Every row gives one point. To make a cloud, some directions were put in groups of two or more. Within a group, all points are equally far from the middle, so they leave a hole (a ring in 2 directions, a hollow ball in 3). The other directions are filled evenly. Then the cloud was stretched, turned, moved and blurred a little. How many holes are there, and how many directions does each take, smallest first?

Cloud (14 x 2):
[[  5 -47]
 [ 40  33]
 [ 39  -9]
 [ -4 -59]
 [ -1  21]
 [-19 -39]
 [-31 -11]
 [  2  58]
 [  5 -49]
 [ 24  -5]
 [ 27  46]
 [  7 -21]
 [  8  76]
 [ -4  60]]
Holes: 0

Cloud:
[[ 27 -61   0]
 [-26  10 -31]
 [ 19  32 -25]
 [  7 -60  29]
 [-27  -6 -39]
 [  0 -40  52]
 [-16 -60 -28]
 [  5  -8 -58]
 [ -1 -57 -39]
 [-28 -56 -10]
 [ 44  26  11]
 [ 22 -43  42]
 [-27 -38 -41]
 [-41  -2   5]
 [ 24  21  53]
 [ 37  30 -12]
 [ 46   1 -30]
 [ 26  -4 -51]
 [ 43  -3  43]
 [-26 -51 -29]
 [ 22 -61   5]]
Holes: 1 (3)

Cloud (21 x 3):
[[  9  52  19]
 [ 27  22  42]
 [ 10 -52   5]
 [-23  11  42]
 [  3  71  -8]
 [ 21 -29  66]
 [ -4  51  11]
 [ 41 -16  29]
 [ 10   5  57]
 [ 45  26  27]
 [  1  42  26]
 [-15  27 -48]
 [ 24 -30  62]
 [ 60  34   5]
 [-11 -55  -5]
 [ 40   0  38]
 [-24  24  21]
 [ 37 -20  39]
 [ 38  -3  42]
 [ 41  52  18]
 [ 20  -2  58]]
Holes: 1 (2)

Cloud (29 x 4):
[[  1 -50   0  29]
 [-24  -2  40  73]
 [-53 -21  36 -28]
 [ 27  13 -10  85]
 [  9   4  50  49]
 [ 17  55   3  13]
 [ 29   7 -17 -11]
 [-32 -34  10 -31]
 [-46  30  -6   5]
 [ -9  10  37  75]
 [-34  12 -49  35]
 [-83 -22   4  65]
 [-41 -38 -30  14]
 [ 22  24 -32  52]
 [  3  42 -24  48]
 [ 51  26  22  18]
 [ 39  -9   8 -32]
 [-18 -48  -9   7]
 [-19   1  57  45]
 [ 52  18  11  13]
 [-44  -3 -17 -12]
 [-59   2 -35  27]
 [ 37  -8 -13  25]
 [-20   5  39  74]
 [-13 -27  -6 -28]
 [  3   2 -38  10]
 [ -6  44   2  69]
 [ 10  52   5  39]
 [ 21  32 -19  69]]
Holes: 1 (3)

Cloud, 49 rows:
[[-50  39  18   3 -14  30]
 [-21   7  58  35  38   8]
 [ -7  11  11  14  89  17]
 [ 34 -43  39 -20  -5  -3]
 [ 73  17  22   1  -9  -6]
 [-21   9  33 -56 -11  38]
 [-22  55  36  -7  52 -31]
 [ 42   2  -5 -53  48  37]
 [-57   9  35 -30 -25  20]
 [  7 -10  18 -47  66  19]
 [ 69  15  -9  23  41  -5]
 [-50 -49  32 -13  63   9]
 [ 25 -18  35 -57   0  22]
 [ 21 -21  59  -9 -10  15]
 [ 40 -23  15  14  30 -44]
 [ 15   1   4 -62  59   4]
 [-30 -41 -24 -34 -21  42]
 [-59  -5  12  -5 -31  43]
 [-38  -9  27  10  90  -7]
 [-34  14   1 -66  42  17]
 [ 56   9  43  13 -20  23]
 [ 29 -40  19  -1  35 -57]
 [-41 -23  13  14 -44 -14]
 [-38 -28  10 -57 -31   9]
 [-62  36  -6   3  39 -28]
 [ 62   0 -11  -4  50 -10]
 [-33  -6  61 -33  52   4]
 [ 37  67  -8   5 -13   3]
 [-31  20  36 -16 -41  14]
 [-58 -17 -35 -41  44 -18]
 [-52 -24 -35 -24  37  40]
 [ 30  37  36  50  23  30]
 [  1 -14  -5  36  64 -40]
 [ -7 -42  33  39  -6 -40]
 [-86 -24 -14 -27  44   8]
 [ -9  18  28 -16 -50   1]
 [  3  14   4  55  54 -11]
 [-29 -55 -36 -15  40 -16]
 [-52 -14  -9 -30 -15  60]
 [-21 -85  22 -11   7 -27]
 [ 10  25  17  61  41  12]
 [-52 -36   0 -63 -12   6]
 [-13  28  73  10  28  -8]
 [ 13 -57   2 -21  25  32]
 [  1  -2  32 -59 -20  30]
 [-26 -33 -46 -23  20  59]
 [  6  46  48  20  51  -3]
 [ -5  -7  19  60   3 -10]
 [-31  -4  43 -39 -40  -2]]
Holes: 2 (2, 3)

Cloud, 48 rows:
[[-13  23  62  45 -18  -2]
 [ 36 -61  38  37  23 -14]
 [ 44  18  15 -22 -20  40]
 [ 16  54   2 -17 -59  14]
 [ 31  44  41  46 -31  29]
 [ 47 -67   9  21 -18 -39]
 [ 35  57  41  33 -31  18]
 [ -3  26  49 -21 -50 -23]
 [-41 -35  14  16  33  -6]
 [-46 -16  10  35 -21  -1]
 [  8  51  56  39 -31  10]
 [ 41  53  37   8 -42  14]
 [-30  67   0  -8 -45  11]
 [-55 -16  23   8  22  -4]
 [-21  30  38  48  -8  58]
 [ 21 -82 -15  12  -6  -2]
 [-57  41  48   2  12  16]
 [-25  72  -1   8 -17  40]
 [ -7  27  68 -26 -28  -6]
 [-12  30  73 -16  -4  49]
 [ 68 -23  18  39  -2   4]
 [ 14  19  13  28  31  67]
 [-11 -67  24   8 -33  -6]
 [ 19  -9  47  25 -44  54]
 [-34  14   3  48 -47   3]
 [ -8  11  -5   3  40 -23]
 [  1  33 -15  59 -22  53]
 [  7 -23  52  21 -49 -13]
 [ 25 -79  46  27  27   1]
 [ 57 -70  16  27  -5 -14]
 [-44  17  14  -4  15 -52]
 [ 55  -1 -21   1 -30 -34]
 [ 28  -4  43  28 -36  66]
 [-21 -59  26  -7 -27   3]
 [ 46 -52 -33  35 -29 -22]
 [  6  55  59  29 -31   3]
 [-49  -6  63   5  34  16]
 [ 51 -32  22  44  20  46]
 [  0  45  67 -21 -27  15]
 [-21  87  47   8  -4  21]
 [ 14  -7 -33  44   7  38]
 [ 58   5  -9  -8 -26 -19]
 [ 49 -41 -13   8 -21  51]
 [ 13 -65  38 -33  19  -7]
 [  5 -46 -13 -20   7 -15]
 [  7  11 -26  28  14  46]
 [-13  16   6  17  26 -63]
 [-11  15  33 -28 -46  30]]
Holes: 3 (2, 2, 2)

Cloud (78 x 8):
[[ 18 -57  40 -56 -35  28  46  34]
 [ 66 -76 -39 -23   4   1 -20 -11]
 [ 27 -45  -3 -60 -15   5  28  41]
 [-16  -1   2 -24  21  40 -49 -39]
 [ 19 -65  42  -6  -1  62  19  -7]
 [ 24 -59  -7  52  -1 -30  55  48]
 [ 52 -31  60  31  18 -23  36  78]
 [ 24  22 -18  -8  25 -29  38  30]
 [ 54 -22  45 -29 -18  37  12  61]
 [-23  -2 -27   9  52 -31  24  43]
 [-37 -45  -4 -24 -32  41 -34   0]
 [ 24 -69  -3  51  39  -3  22  26]
 [-28  26   4  -9 -43  -4  25 -10]
 [ -9 -17  21  36  34  15 -37  33]
 [ 33  60  52   7 -26  41  56  27]
 [  8 -91  25  16  25  67  33  30]
 [  3 -17 -47 -12  27 -41  12  30]
 [ -9  -7  22  30 -56  17  42  36]
 [ 41 -25  41   7 -43  91  21  58]
 [-49 -20 -13  -1  14 -43 -15  41]
 [  0  35  45  25  14   5 -39 -28]
 [ 19 -26  -2  21  28  -7  47 -27]
 [ 18 -12 -30 -83  22   6 -17 -54]
 [ 11  43  -2  54   4 -34   3  63]
 [ -2  39 -40  15  11 -44 -24 -28]
 [ 53 -21   7  42  25 -36  24  -6]
 [-26  34  -3   2 -50 -28 -20  48]
 [ 31 -46 -63  23 -48  33   1 -24]
 [ 14 -16  -2 -35  20  77  31  21]
 [ 11 -28  35  30  14  -6 -46  29]
 [ 38 -20  18 -46  30  27 -22   8]
 [ 53  41  44 -36  36  15   8  47]
 [ -4  30  57  -1 -24   6 -51 -39]
 [ -3 -11  12 -67 -17  51   4  -2]
 [ 15   8 -20  18  39 -28  -1  42]
 [ 19 -11 -46 -52  18 -69 -18 -19]
 [ 19  51 -14  20  10  -1  20  75]
 [-10 -20 -28 -10 -20 -21 -54  42]
 [-38 -24 -23  38  -4 -39 -16  11]
 [ -8 -31  12   5  -2  22 -54  53]
 [ 14  42 -26 -20  32 -37 -39  21]
 [ 18 -25  -5 -47  59 -16  -4 -13]
 [ 48 -25  21  36  14   1 -46  57]
 [  3  20 -32  16  19 -32  15  51]
 [ 53 -48 -28 -13 -39  35  23   9]
 [  4 -25  28  66   8  -3 -14  12]
 [-39  41  10   8  23  13 -11 -16]
 [ 69   0 -18  21  16  29 -41 -17]
 [ 25   7  24  27 -78  -3 -47   4]
 [-33  -9  11   0 -39 -14 -63  10]
 [ 26 -57  24 -51  19  14   9  36]
 [ 16  -2 -31  48 -10  43  23  -7]
 [ -6 -51  17  -9  23  31  14  83]
 [ 33  12  58 -64 -12  36  -2  20]
 [ 12 -27  48   2 -24  54  66  -1]
 [ 21  45  47  -1 -36  11 -20 -48]
 [  4 -15 -46  15  16 -27  51  22]
 [ -8  47  39  -9 -46   5  57  26]
 [  3 -21   5  43 -64   3 -59  24]
 [ 26 -44   7   6 -56  45   0 -46]
 [ 48   2  19  29   5  51   3 -29]
 [-10 -13  21  16 -10  70 -20  -8]
 [-32  25  40  17  12 -27 -21  68]
 [ 17  16  10  53 -50  22  57  69]
 [ 43 -13 -18  73  29  25  37  60]
 [ -1  38 -21 -38  44 -53 -23 -59]
 [ -1  26  84 -20 -20  26   7   8]
 [ 27 -30  24 -64  -6  37 -20 -42]
 [-19  21 -31  -6  -1 -40 -46  57]
 [ 54 -74 -35 -21   9  55 -45 -40]
 [ 10  56  51  47  21 -13  39  26]
 [-25  60   3   6 -45  15 -36 -23]
 [ 15 -31  54  39  -1  -1 -24  35]
 [ 63 -26  38 -32  -5  48  31 -38]
 [ -8 -33 -13  29 -56  11 -14  51]
 [ 34 -10  31  23 -49  -7  60 -14]
 [ -4 -12 -17 -28  52  18 -52  -2]
 [ 50 -30 -24  43  18  33  75  42]]
Holes: 1 (4)

Cloud (87 x 9):
[[  -3    3  -71  -26   -9  -19  -27  -11  -33]
 [ -20   -7   31   47  -45  -11    9    5  -11]
 [ -27   -3  -35    2   12   24   67  -36   58]
 [  53  -18  -22   29  -19  -14    3   31  -14]
 [  32  -16   28  -10  -35  -14  -16  -29   50]
 [  14   17  -74   -6   23   42   40   38   29]
 [  17  -18  -24   66   71   38   10    6   -3]
 [  60   47   13   54  -32   27   46   26   75]
 [  52    0    2  -16   -4   -1   23   -4   11]
 [ -44   16  -37  -53    7  -17   46  -48   26]
 [ -13   17   22   16   15    2  -16  -13   50]
 [   7  -12   -9   -4  -24    6    6   15   19]
 [  30   36  -14  -27   -7   -9   14  -47  -72]
 [ -10   44   45   15    4   45   35   -2   65]
 [  42   38   30   -7   30   -6    1  -35   19]
 [ -25  -22  -41   69   16   -4   62  -17   15]
 [  -2   -3   -2  -34   -1   31    9  -27   -8]
 [ -73   23    4  -25   14  -26   12   13   23]
 [ -22   49  -27   46  -13   -6   -4  -63  -22]
 [ -71  -19   19   13  -52   30    6  -33   75]
 [ -50   20  -19   20  -14  -31   85  -14    5]
 [   3    2    3   14  -12    6   62  -71   33]
 [  -7  -36  -30   -3    6   11  -40   65    6]
 [   7   16  -78   -2  -25   -9   56   20   41]
 [ -32   38  -14   61   14   18   14   15   10]
 [ -37  -38  -13  -27   50   26  -11  -25    7]
 [  -8  -23    2   21   18   15  -14    8   15]
 [  11    8  -35   31   37   -4    2   32  -34]
 [ -48  -18  -13  -12   18   -8   53  -22  -29]
 [  29   25    5  -24  -74  -32    6  -39   18]
 [-101  -38  -22  -12   10    6   17   -9  -34]
 [ -53  -23  -73  -26  -40   35   -2  -48   45]
 [ -71    5  -78   23  -10    0   80  -39   32]
 [ -42   21   48   28  -30  -24   47   19   91]
 [  20   -6  -49   -2  -62  -22   11  -74   79]
 [   7   17  -11   39   61   56  -33   31  -28]
 [   4   22    3  -10  -64  -20   41  -43   66]
 [  59   49   28   -1  -30   71  -24   18   24]
 [  22   56    8   -4   63   14   -5   75  -54]
 [ -34  -29  -56   26  -14   -6   56  -81   52]
 [ -18  -15    2   -8    7   69   15  -28  -19]
 [  -5   32  -60  -20    9   20   34   47   -1]
 [  17   23  -68   21    1  -13   -4  -35  -33]
 [  15   41    0   -4  -58  -10  -37   22   36]
 [ -13   24    1  -12  -38   22   24   40   31]
 [ -32  -52    1    0   18  -23   14   -4   39]
 [ -76  -26   -6   55  -23  -11    7   10   66]
 [  37   36  -21  -42   47    2   15  -27  -49]
 [ -20   52   13   -4  -45  -66  -12  -50   60]
 [  53    6   26   13   11   21   40   55  -45]
 [ -10   74    1    5    1   14   27  -23  -13]
 [ -11   68  -16  -19   -5   16   30   45   14]
 [  11   26  -31  -47  -30  -60   23    9   24]
 [ -24   35   43   16   37  -11  -33   -1  -34]
 [   9  -12  -54   44   -7   30   42  -11   22]
 [ -13  -64    7   30   16    2  -23  -52   -9]
 [  13   42   29  -28   17   36   -2  -19   61]
 [   1   68  -98    3  -20   37   62    7   44]
 [  14   25  -39  -38  -20   46  -17  -15   -5]
 [ -18   20  -25  -14    7   52   17    2  -72]
 [   9   -9   31  -13   43   16   25    1    8]
 [ -17   24  -49   31    4   58   -1  -54  -12]
 [ -27  -11  -19   23   35    8  -30   13  -14]
 [  26   42  -17   -7  -21   16   71   17   10]
 [ -28   -9  -21   -7  -49   -1  -10   -4   40]
 [ -56    3   34  -14  -37    0   36  -22   66]
 [  33   36   25   55   22    4   18  -13   33]
 [  22  -17  -35   -2   27  -12  -20  -50  -38]
 [ -52   -4   44   52    9   18  -14   36  -13]
 [ -88   -3  -36  -26  -16  -17   69  -73   63]
 [ -24   -5  -25  -27   22  -26   13  -67  -28]
 [  -5   22    1    5  -29  -16   -8    1   96]
 [  33   34    9   64   20   11   -6  -19    1]
 [  18   34  -16   30   24   26    2   54  -63]
 [ -55   -3  -14   25  -20  -18  -40  -41    2]
 [ -27  -32  -60  -18   18  -10    9   43  -68]
 [  39   16   39   65  -54    3   -6  -23   17]
 [  70   30   45    4   -8   12  -10   72   25]
 [  40   56   19  -34  -10   10  -46   59   16]
 [ -44   16   16   17  -13  -51   74   -6   63]
 [ -16  -72   -9   17   54   17   15   14  -54]
 [ -62   35  -19    9  -60  -33   20  -20   99]
 [  10   38  -41   65    0  -14   10   -1    9]
 [  64   31   14   30   49    8    8   57    2]
 [ -39  -13   -7   21   25   61    5  -27  -15]
 [  43    9  -61  -40   20  -36   12  -29   -5]
 [  41  -18  -16  -39  -11  -58   29  -15   27]]
Holes: 0

Cloud (94 x 9):
[[ -20  -21    0    2   21   58    3  -24   12]
 [ -44  -16  -39  -13  -26  -49   -8   49   22]
 [  38    7   27  -23  -22   71  -28   30   39]
 [  65  -30   27  -40  -44   67   13   20   55]
 [ -49    3  -15   13    8  -57   47   20   -9]
 [  21   29   12  -16   47   21   38   35  -10]
 [ -77   10  -75   33   53   13   -9   35    3]
 [ -16  -20   23   -1  -26  -60   21  -61   21]
 [ -16   18  -45  -29   45   43  -10   -4  -16]
 [ -17    6  -68   23    2  -19   51   10  -21]
 [ -42  -16   24   -1   23  -11   20   14   80]
 [  76   33   21  -53   -1    9   41   54   30]
 [-100  -10  -66   50   31  -28  -44  -23   14]
 [  16   -8   44  -27  -17   -7   26   32   -5]
 [   8  -28    6  -24   25  -23    9   38   12]
 [ -56  -11  -40   69  -10   -7   30   -5   27]
 [  21  -42    4  -22    3   85  -15   -5   10]
 [  -8    5   35   37   -1   -1   -7   48    3]
 [ -25    0   28   15   62   14   14   23   25]
 [  18    6   42    1   28   47    1   41  -14]
 [  83   23    3  -20  -45   67   25   62   46]
 [   3  -24   -9   54  -16  -38   37   -4  -39]
 [  39   28  -19  -37    8   40  -21   63   50]
 [ -21  -38   19  -12   18   35    0   -2   65]
 [  -2   35    2  -31   -6   43  -20   19  -17]
 [ -37   59  -55    9   11   13   -5   42   18]
 [ -16  -36    6   53   31  -42   15   12  -52]
 [   4  -29   16   37  -21  -38   24    8   26]
 [ -13  -65   30  -33  -34  -34   31  -20   31]
 [ -89   14   47   25   50   54  -19   29   39]
 [  23  -19   64   47  -24  -42    6  -16   40]
 [  -1    3   29  -57   12   27   11   44   54]
 [  47    2   -5  -44   36   -3  -17   57   30]
 [ -35   31   45   18  -22   58    4  -22   16]
 [  11   40   36  -10  -23   65  -17  -17   96]
 [ -21   40   65   36   30   48  -15  -19   17]
 [ -16   53  -25  -22   65   29  -29   56   13]
 [  38  -36    1    7  -14   45   29    2    0]
 [  21  -44   58  -29   28   50  -18    5   47]
 [ -52   -7   19   32  -34   11    5  -25   13]
 [  69   20  -12  -13   41    9   18   34  -13]
 [   2   33  -30   25   -8   12  -24   43    3]
 [  23    2  -89   14    0   14    9    7  -32]
 [ -38  -21   29   23    2   42    2    6  -47]
 [ -67    1   48    5   12  -17    7  -26   60]
 [   6   21   -6   28  -17  -11  -40   -1   23]
 [ -58   -8   24   16   47   23  -12   26   27]
 [  41  -59   28   14  -16   13   55    1   43]
 [  25  -30  -25   -2   15   19   17   10   46]
 [ -13  -33  -10   35  -50   12   34   14   12]
 [  35  -39    7   46  -11    3   49  -55   -4]
 [ -66   -7   59   26  -25   33   27  -16   57]
 [  57  -25  -10  -51   12  -13  -21   30   70]
 [ -83   52   10   -4   51   67  -14   47  -23]
 [  61  -30   26   57   20  -13    0  -68   -7]
 [  -7   15  109   -1   18   26   10   17   -7]
 [ -10   24   13   42   10  -16   46  -12   52]
 [ -35   26    2   32   -4   19   -6   45  -30]
 [ -70   -7  -39   21   29    2  -14    1   18]
 [  34   21   13  -25   60   17    0   24   45]
 [ -21  -34   85   48  -24    7   23  -13   15]
 [  20   -9   18   -8  -17  -15   34    9  -27]
 [  31   19    7  -14   34    8   -3    9   60]
 [  50   47    6  -55   47   32    0   57   19]
 [  13   51   11  -12   37   60  -28   26   -2]
 [  17   15   77   15   -4   64  -38   13    4]
 [  62   40   52  -14  -20   22   34    6   20]
 [  28   29   -9  -46   53   61   -6   76   45]
 [ -16   -8   31  -16    7   72  -24    5   14]
 [  -3   18   49   25    2   47   25   52  -40]
 [  22  -20   15   -4  -53   48   -7    4   59]
 [ -33   26   26   27   21  -28    4   24  -16]
 [  49  -27    3   10  -29  -14    7  -19   81]
 [ -72   25  -17  -16  -11   43   13   72   46]
 [  21  -24   16  -41  -27  -30  -13    9   42]
 [ -23   40    1    7   22    7   41   52  -12]
 [ -36   41   16  -27   32   19  -59    6   31]
 [  63  -13   54    9  -60    7   45  -15  -19]
 [ -37   21  -12  -42   24  103    2   42   30]
 [  -6  -64   34  -11    4   21   17   38   21]
 [ -43    4  -20   21   43   21  -32  -13   85]
 [ -41  -20   27   27  -39   -5  -44   -4  -30]
 [  15   39   28   20   10   48  -13   44  -42]
 [ -24  -62   -7   59   29   -5   27    1   -7]
 [ -44  -15   13  -18    1  -11   23   25   36]
 [  42   -8  -10    0   37   27   -5   50   16]
 [ -18   49   30   25   30   15  -25   29  -27]
 [ -52   23    6  -45   51   83  -24   79   38]
 [  -3  -52   12   52   10  -31   43  -12   42]
 [ -51   55  -19  -13   15   38  -20   -3   81]
 [   9   24  -43  -64    1   35    6   55   87]
 [  48    3   47   -7  -30   37   24   -8   79]
 [ -45   23   64  -15  -18    4    4    3   71]
 [   7    9  -23  -12    3    6   -2   -3   49]]
Holes: 0
